Each point is reached from the start by the listed moves, each made 0, 1 or 2 times, or once backwards (-1), plus a little noise. Say if it took an odd or an even number of moves. Then give how often each move was made.
(in the rows, 128 means zero)

Moves:
(1): [178 114 140 123 185 115]
(2): [161 119 121 126 127 106]
(3): [ 99 100 137 131 108 137]
Start: [120 114 131 147 148 118]
Points:
[ 97  47 148 151 106 110] -> odd (0, 1, 2)
[101 116 111 154  88 107] -> even (-1, 1, 0)
[149  41 157 147 160 107] -> even (1, 1, 2)
[171 140  93 147 107  80] -> even (-1, 2, -1)

Moves:
(1): [140 137 137 139 115 121 131 129]
(2): [126 131 115 126 150 122 116 106]
(3): [119 129 115 116 112 170 108 119]
(4): [141 123 129 133 139 132 136 126]
(5): [122 130 131 108 147 135 135  93]
(6): [134 114 106 107 114 143 102 130]
(7): [121 117 120 121 128 132 129 111]
(8): [131 136 100 128 128 130 122 143]
Start: [137 134 145 132 131 121 121 132]
Points:
[170 152 114 139 163  88 147 134] -> even (1, 0, -1, 1, 1, 0, 0, 2)
[154 168  97 110 143 112  70  93] -> odd (2, 2, 0, -1, 1, 1, -1, 1)
[114 149  86  85 229 212 105   7] -> odd (-1, 2, 2, 2, 2, -1, 0, 1)

Moves:
(1): [141 120 101 139 117 119 131 111 134 145 138 139 132 124]
(2): [127 123 132 135 121 135 132 119 121 123 136 135 122 121]
(3): [110 117 131 139 134 122 124 126 108 125 135 127 118 122]
(4): [124 141 106 127 118 128 116 143 131 126 145 133 145 130]
(5): [133 132 146 135 111 113 143 118 111 128 118 143 136 130]
(6): [133 139 125 132 119 125 122 136 111 146 132 115 128 115]
(7): [130 138 112 115 126 136 114 128 112 117 103 144 138 138]
(8): [ 89 132 120 140 119 136 103 132 129 145 135 115 108 134]
(9): [105 111 139 139 137 146 117 134 114 136 137 150 135 148]
(10): [136 126 133 137 138 128 150 117 136 125 115 146 145 110]
(11): [142 136 131 133 144 123 121 124 135 120 123 139 114 125]
(12): [135 132 111 134 135 136 149 121 133 112 136 118 132 150]
Start: [130 132 127 130 120 113 137 139 136 127 142 124 113 134]
Points:
[115 185  98 170 145 119 111 150 147  99 164 131  92  53] -> even (-1, 2, 1, 2, -1, 1, 0, 1, -1, 2, 2, 0)
[ 36  93  95 152 135 202  74 145 110 108 187 156  84 228] -> even (0, 2, 0, 0, -1, -1, 1, 1, 2, -1, 0, 1)
[114 175  43 134  88 119  87 147 161 200 164   7  47 144] -> even (1, -1, -1, -1, -1, 2, 0, 2, -1, -1, 0, 1)
[168 147  48 109 114 121 158 107 151 114  84 154 171  93] -> even (1, 0, 0, 0, -1, 0, 2, 0, -1, 2, -1, 0)
